Rows are points. The ring and each string are closed loops that go straight from each point to the next, and from the last back to the first. Before rounding, they use only three directions, however many columns there are. How many times does the string pass through the ring? Passing back the other way cancels.

Ring (7 x 3):
[[ 25  -9 -36]
 [ 33 -32  -7]
 [  9 -44  22]
 [-21 -30  33]
 [-40   0  19]
 [-35  14 -16]
 [-11   9 -40]]
String (29 x 3):
[[ 24  11  -4]
 [  7 -11 -16]
 [  1 -31 -46]
 [  3 -11 -64]
 [ -3  10 -61]
 [  6  35 -22]
 [  1  27 -16]
 [-11  33 -35]
 [-32   3 -55]
 [-26 -12 -43]
 [-11  -3 -26]
 [  5  14  -6]
 [ 16  30 -25]
 [ 17  -5 -69]
 [ 20 -25 -57]
 [ 19 -44 -48]
 [ 45 -44 -40]
 [ 51 -29 -14]
 [ 36   3   9]
 [ 13 -23   1]
 [  9 -46   0]
 [ 20 -86   9]
 [ 27 -55  20]
 [ 31 -25  23]
 [ 18  -2  12]
 [  6 -43  -4]
 [ 27 -72 -10]
 [ 49 -52 -15]
 [ 50 -17 -17]]
Times through: 2

Ring (9 x 4):
[[-11 -49  30 -35]
 [-18 -40  39 -27]
 [-17 -11  23  -3]
 [ -8   9  -1  14]
 [  3  22 -26  25]
 [ 11  32 -63  28]
 [  9  25 -68  16]
 [  3  -5 -41  -8]
 [ -3 -33  -4 -27]]
String (21 x 4):
[[  7  19 -86   1]
 [  6 -22 -25 -16]
 [  1 -23  -9 -16]
 [ -6 -15 -11 -14]
 [-11 -53  24 -43]
 [-13 -70  51 -50]
 [ -8 -49  36 -30]
 [ -5 -15  -1  -7]
 [-15 -12   8  -9]
 [-29 -17  40 -12]
 [-27  -6  39   0]
 [ -4 -15  17   0]
 [ -3  -3  -7   3]
 [ -7  24 -25  21]
 [  4  38 -39  38]
 [ 15  36 -50  41]
 [ 13  15 -39  22]
 [ 12  16 -46  19]
 [ 18  38 -83  30]
 [  9  48 -99  28]
 [  2  30 -75  13]]
Times through: 3

Ring (8 x 6):
[[ -8  -4  21   7 -21  -3]
 [-12  23  29  21 -16  -1]
 [-21  59  19  17  -3  -6]
 [-31  75  -1   0   7 -15]
 [-28  67 -16 -14   9 -17]
 [ -9  26 -26 -23   1 -10]
 [  3  -9 -19 -20 -11  -4]
 [ -2 -18   4  -8 -20  -4]]
String (25 x 6):
[[-30  87 -12  -5  14 -16]
 [-16  64 -17  -7   9  -8]
 [-58 101 -31 -37  23 -40]
 [-46  71 -24 -33  13 -33]
 [-48  67 -35 -45  15 -37]
 [-23  35 -43 -45   8 -24]
 [-24  27 -25 -33   1 -22]
 [  4   6  -9  -6 -10   1]
 [-20  19  -9 -19  -6 -16]
 [-15 -17 -20 -37 -13 -19]
 [-20 -23 -10 -35 -17 -22]
 [-12   7   1  -9 -12  -9]
 [ -4   8   3  -1 -13  -3]
 [-20  12   9  -6 -13 -13]
 [  6   0   8   8 -16   6]
 [-23  18  19   2 -14 -13]
 [-33  24  36  11 -17 -17]
 [-11  16  45  32 -22   2]
 [ -3  24  42  39 -19   9]
 [-31  60  40  28  -9  -9]
 [-39  62  18   5  -2 -19]
 [ -6  25   4   5  -8  -1]
 [ -2  31   6  11  -7   3]
 [-26  55   4   0   0 -13]
 [-60 105  -2 -12  16 -35]]
Times through: 0
String (28 x 6):
[[ 18  -2 -17  -5 -10   9]
 [  8  -8 -37 -32  -5  -4]
 [-11  -1 -40 -46  -3 -19]
 [ 22 -23 -30 -20 -12   7]
 [ 11   0 -11  -5 -11   5]
 [-12  22  -7 -10  -6  -9]
 [-26  31 -22 -30   1 -22]
 [-20  36 -39 -39   7 -20]
 [ -8  40 -38 -27   8  -9]
 [-49  89 -33 -36  21 -35]
 [-51  89 -16 -23  16 -33]
 [-57 100  -7 -16  16 -34]
 [-58 117   3  -2  18 -30]
 [-26  83  14  18   5  -8]
 [  6  28   9  19  -9  10]
 [-21  41   8   3  -5 -10]
 [-31  57  18   9  -3 -14]
 [-12  31   6   3  -7  -5]
 [-40  63  16   2  -1 -21]
 [-48  88  27  14   3 -22]
 [-58 103  23   9   8 -28]
 [-43 100  15  12  10 -19]
 [-55 100   3  -7  13 -31]
 [-34  67  -4  -8   6 -20]
 [-21  47  -6  -8   1 -13]
 [-44  68 -16 -25  10 -30]
 [-35  64 -40 -41  15 -29]
 [  7  14 -33 -21  -1   0]]
Times through: 2

Ring (8 x 8):
[[-27  67  68   6  -3 -18 -14  14]
 [-22  37  41  14   1  21 -29  28]
 [ -4  -8   0  13   1  40 -33  24]
 [ 14 -41 -26   5   5  44 -28  22]
 [ 32 -63 -31 -13  16  35 -10  31]
 [ 30 -44  -9 -21  19  12   2  30]
 [ 12   1  24 -17   9 -16   4  17]
 [-17  57  62  -2  -3 -31  -5   7]]
String (25 x 8):
[[-12  20  11  16 -16   4 -30 -10]
 [ -9   2  -4  20 -12  29 -39   2]
 [  7 -44 -29  15   8  73 -41  38]
 [ 13 -38 -12  -1  17  52 -23  45]
 [  7 -13   3  -1   6  22 -18  23]
 [ 11 -25 -22   6  -9  15 -25  -6]
 [ 36 -79 -52  -8  11  46 -18  21]
 [ 42 -84 -36 -21  32  54  -6  56]
 [ 24 -43  -7 -15  22  31  -7  43]
 [  6  -5   5  -1  -2   2 -14   5]
 [ 34 -48 -18 -22  12   2   3  14]
 [ 37 -49  -2 -33  28   5  14  41]
 [ 25 -27  19 -29  30   9  11  52]
 [  3   6  20  -5   3  -3  -9  14]
 [ -5  25  23   2 -13 -24 -12 -14]
 [-11  52  57  -7  -7 -47   1  -6]
 [-18  67  79  -9   3 -42   4  15]
 [ -8  29  48  -6  10  -3  -7  31]
 [ -7  22  25   4  -6  -7 -17   2]
 [-30  72  57  15 -21 -32 -21 -17]
 [-40  87  78  16 -11 -19 -23   8]
 [-30  62  48  18 -18 -15 -27  -9]
 [-37  63  73  16  11  30 -29  55]
 [-18  27  42   9  13  35 -26  49]
 [ -8  11  23   6   5  23 -23  29]]
Times through: 5
String (25 x 8):
[[  1 -13 -16  15 -12  24 -34  -5]
 [  2  -4   3   4  -3  11 -21   6]
 [ 24 -59 -25  -7  22  57 -19  49]
 [ 40 -91 -50 -13  26  67 -16  51]
 [ 31 -63 -41  -7   7  32 -16  14]
 [ 14 -23 -10  -3   0  10 -15   6]
 [ 17 -27   1 -11  16  22  -8  35]
 [ 41 -68 -12 -31  39  38   7  66]
 [ 45 -66 -11 -37  35  16  15  51]
 [ 18 -11   4 -14  -2 -24   1  -7]
 [  6   9  17  -7  -6 -24  -5  -7]
 [  5  23  37 -15  -1 -41   7  -2]
 [  2  30  62 -24  19 -28  15  36]
 [ -4  28  49 -11  11 -12  -1  29]
 [ -9  30  35   1  -5 -14 -12   4]
 [-33  88  72  11 -23 -52 -13 -23]
 [-37  93  98   4   2 -27  -9  27]
 [-27  62  75   3   9  -1 -13  40]
 [-22  47  62   4  11  12 -17  44]
 [-32  59  78   9  19  30 -23  67]
 [-34  60  50  23 -12   8 -35   9]
 [-16  30  23  15 -13   3 -29  -2]
 [ -5   8  18   5   3  19 -22  23]
 [ -2 -14  10   7  18  60 -30  57]
 [ -1 -21 -15  17   0  53 -40  24]]
Times through: 2

Ring (8 x 9):
[[ 25 -33  42  19  18  61   3  -7  17]
 [ 39 -33  18  13  33  55  23   6  19]
 [ 41 -22 -16   1  28  14  39  25  -4]
 [ 21 -21 -40   1   9 -33  21  39 -36]
 [ -3 -26 -31  10 -10 -49 -12  36 -53]
 [-14 -22  -9  13 -25 -45 -25  24 -56]
 [-13 -12  41  13 -36  -6 -24  -5 -36]
 [ -2 -17  54  16 -22  24 -17 -12 -15]]
String (31 x 9):
[[ 38 -18 -53  -6  24 -27  43  45 -28]
 [ 35   6 -30 -18   0 -33  55  32 -36]
 [ 19  -2   1  -5 -11 -15  27  16 -31]
 [ 22 -29 -20   8  15  -6  12  28 -21]
 [ 24 -40 -40  13  27 -12   9  40 -21]
 [ 26 -37 -81   5  29 -51  19  63 -42]
 [ 14 -19 -55  -1   1 -58  16  48 -53]
 [  7   5 -22 -10 -26 -57  22  29 -59]
 [  7 -19  -7   7  -9 -21   1  21 -36]
 [  4 -22  -3  10  -9 -18  -5  20 -35]
 [  1   3  10  -3 -33 -33   9  11 -48]
 [-22   3  17   2 -55 -54 -18   9 -67]
 [-40 -21  31  22 -54 -40 -58   3 -63]
 [-29 -35  36  30 -32  -8 -58   0 -39]
 [ -3 -35  20  22  -6   8 -25   8 -21]
 [  5 -17  20  10 -13   1  -4   6 -25]
 [ -2   9  44  -1 -42 -10   4  -8 -37]
 [-21   2  74  11 -56   2 -26 -24 -36]
 [-22 -20  62  23 -38  11 -42 -16 -28]
 [-11 -33  34  25 -16  10 -36   0 -23]
 [  7 -21  13  11  -7   0  -3  10 -24]
 [  4  -3  20   1 -25 -14   6   6 -36]
 [-20   5  25   2 -55 -47 -16   4 -63]
 [-35 -20  -2  17 -47 -65 -47  21 -74]
 [-25 -55 -33  32  -8 -49 -58  39 -56]
 [-20 -63 -59  33   5 -59 -55  54 -59]
 [ -3 -21 -50   4 -14 -72  -5  46 -67]
 [ 12   7 -13 -11 -25 -46  27  24 -52]
 [ 15 -14 -12   1  -4 -21  15  24 -34]
 [ 20 -39 -35  13  23 -12   5  37 -23]
 [ 33 -34 -58   4  32 -24  26  49 -25]]
Times through: 0
